Every row gives one point. The last column is the point's height on a tilted bowl or saddle (a function of degree 2), plus a little noise. Along how many of its main directions does it bend up, bend down or stay straight?

Points (11 x 3):
[[ 0.36 -0.18  0.05]
 [-0.04 -0.56  0.31]
 [-0.04  0.07 -0.14]
 [-0.17 -0.24 -0.01]
 [ 0.01 -0.26 -0.05]
 [ 0.47  0.21  0.14]
 [ 0.42 -0.18  0.12]
 [-0.38 -0.45  0.40]
 [-0.57  0.18  0.58]
 [-0.46  0.51  0.72]
 [ 0.59 -0.25  0.43]]
Directions: 2 up, 0 down, 0 straight

Points (18 x 4):
[[ 0.71 -0.01 -0.67  0.15]
 [ 0.85 -0.14  0.35  0.73]
 [ 0.27  0.08  0.44  0.27]
 [-0.26 -0.06 -0.20  0.22]
 [-0.14 -0.30 -0.24  0.20]
 [ 0.02 -0.64  0.23  0.51]
 [-0.04 -0.36  0.56  0.43]
 [-0.05  0.46  0.15  0.22]
 [-0.36  0.23  0.47  0.20]
 [ 0.47 -0.01  0.11  0.24]
 [-0.37 -0.51 -0.18  0.47]
 [-0.31  0.50 -0.01  0.34]
 [-0.25 -0.49  0.31  0.47]
 [-0.22  0.02 -0.32  0.23]
 [ 0.24  0.08  0.48  0.27]
 [-0.12 -0.30 -0.32  0.19]
 [ 0.65  0.24 -0.14  0.34]
 [-0.36  0.00 -0.25  0.30]]
Directions: 2 up, 0 down, 1 straight

Points:
[[-0.07  0.45 -0.34 -0.56 -0.41]
 [-0.12  0.30  0.06 -0.63 -0.42]
 [ 0.20 -0.17 -0.32  0.46 -0.07]
 [ 0.01 -0.76  0.22 -0.02 -0.28]
 [-0.08  0.00  0.16  0.05 -0.05]
 [-0.14 -0.64  0.64  0.17 -0.54]
 [ 0.55 -0.30 -0.10 -0.48 -0.22]
 [-0.06 -0.20  0.27  0.05 -0.09]
 [-0.42  0.03  0.25  0.08 -0.26]
 [ 0.49 -0.41  0.17  0.47 -0.22]
 [ 0.10 -0.27  0.24 -0.51 -0.26]
 [-0.09  0.14  0.52 -0.63 -0.60]
 [ 0.28  0.07  0.08 -0.21 -0.05]
 [-0.45  0.14  0.44 -0.23 -0.48]
 [-0.08 -0.26  0.05 -0.05 -0.04]
 [-0.25  0.17 -0.64  0.47 -0.36]
 [-0.05 -0.55 -0.29  0.69 -0.33]
 [ 0.05 -0.60 -0.15  0.32 -0.12]
 [-0.04  0.43 -0.04 -0.28 -0.21]
 [-0.36 -0.01  0.53 -0.42 -0.55]
 [ 0.29 -0.22  0.07  0.03  0.01]
 [-0.14 -0.63  0.37 -0.65 -0.64]
 [ 0.20  0.58 -0.14 -0.49 -0.38]
 [ 0.06  0.53  0.12  0.41 -0.28]
 [-0.79 -0.28  0.04 -0.07 -0.56]]
Directions: 0 up, 4 down, 0 straight
